Rows are points. A path goes straight from each point to the next, and from the last back to the first. The post is the endless flat space through its rows: a point in 2 columns, a line in 3, a plane in 4, and so on, so that a path can go around it. Count how often the path circles the post. Going back the other way cancels.

Post (2 x 3):
[[  4  11  13]
 [-35  35  -4]]
Path (31 x 3):
[[-13   1  -4]
 [  5   0  29]
 [ 27  13  50]
 [  1  49  11]
 [  0  28 -19]
 [-15  17  -7]
 [ -5  22  -2]
 [-33  60  -5]
 [-19  42  29]
 [-32  13  20]
 [-28 -10 -14]
 [-10  16  -4]
 [-40  60 -29]
 [ 20  30  15]
 [  4  23 -17]
 [  9  -7  -2]
 [-48   6  14]
 [-22  24  13]
 [  4  39  33]
 [ 21  30 -15]
 [ 43 -13 -13]
 [-13   7   1]
 [-24   3  13]
 [ 23 -18  -9]
 [-16  29 -13]
 [ 16  44   9]
 [-55  54   6]
 [-15   8  18]
 [-10   5   5]
 [-41  36 -30]
 [ 28   1 -21]]
Times around: 0

Post (8 x 9):
[[-37  24   5  -7  15 -27   9  -5  15]
 [  5  12   5  20  30  -9  -5  40 -26]
 [-17   7 -13   3  18  -7   4 -15   8]
 [-30  -5   3  16 -18  13 -27  29 -15]
 [  6   7 -26  -2   0 -50 -12   2  35]
 [ 36  12  -3   3  -3  -8  -9  40 -13]
 [-12  -4  -6 -13  28 -27  24   1  31]
 [  7  -1  19  43 -31  30 -40  49   1]]
Path (26 x 9):
[[ 19 -29 -30   1   4   1  24  16  23]
 [ 33  -3   5   5 -25  -8   7  16  20]
 [  7  -6 -27  -9 -25 -16 -21 -30  18]
 [-11   0  22  33  17  20 -30  31  43]
 [ -2  31 -12  -1  42 -43   7  29   4]
 [-16  38 -14  19  -6 -45 -16  40  27]
 [-35  40  14 -24  10   1   0  24 -33]
 [ 28  25  22   7 -35  -2 -39  53   5]
 [ 13 -20  12   8   2  -8  17  -1  17]
 [ 37   6  -5  28  -5 -30   6  33   6]
 [ -2  -2 -37  -5 -38  -3 -15 -15  15]
 [-21 -17  23 -13   8  -5  33  38 -46]
 [-26   4  38  11  -7  -1 -30  40 -45]
 [ -8 -32  -9   6  26 -10  -8  29  18]
 [-15  26   5  40  33  18 -23  38 -15]
 [-37  36 -11 -26 -10 -11 -51  20 -41]
 [-27  32   8  42   7   6 -47 -10 -17]
 [ -1   5  11   9  -6 -34  -5  35 -27]
 [-20  12 -13   7 -18 -24 -17  39 -41]
 [  0  38 -10  -8  -3 -44   3  48   2]
 [  9   4  -7   7  39  -9 -28  24  12]
 [-42  52  32  16  28 -26 -16  10 -12]
 [-29 -25  -3 -16  -7  -6  19   8 -14]
 [  6  48   8  23 -41  -8 -60  27 -48]
 [ 26 -17  -8  21   4  -8 -40  33  46]
 [ 26  33  -2  -5  34 -24   8  27  29]]
Times around: 0
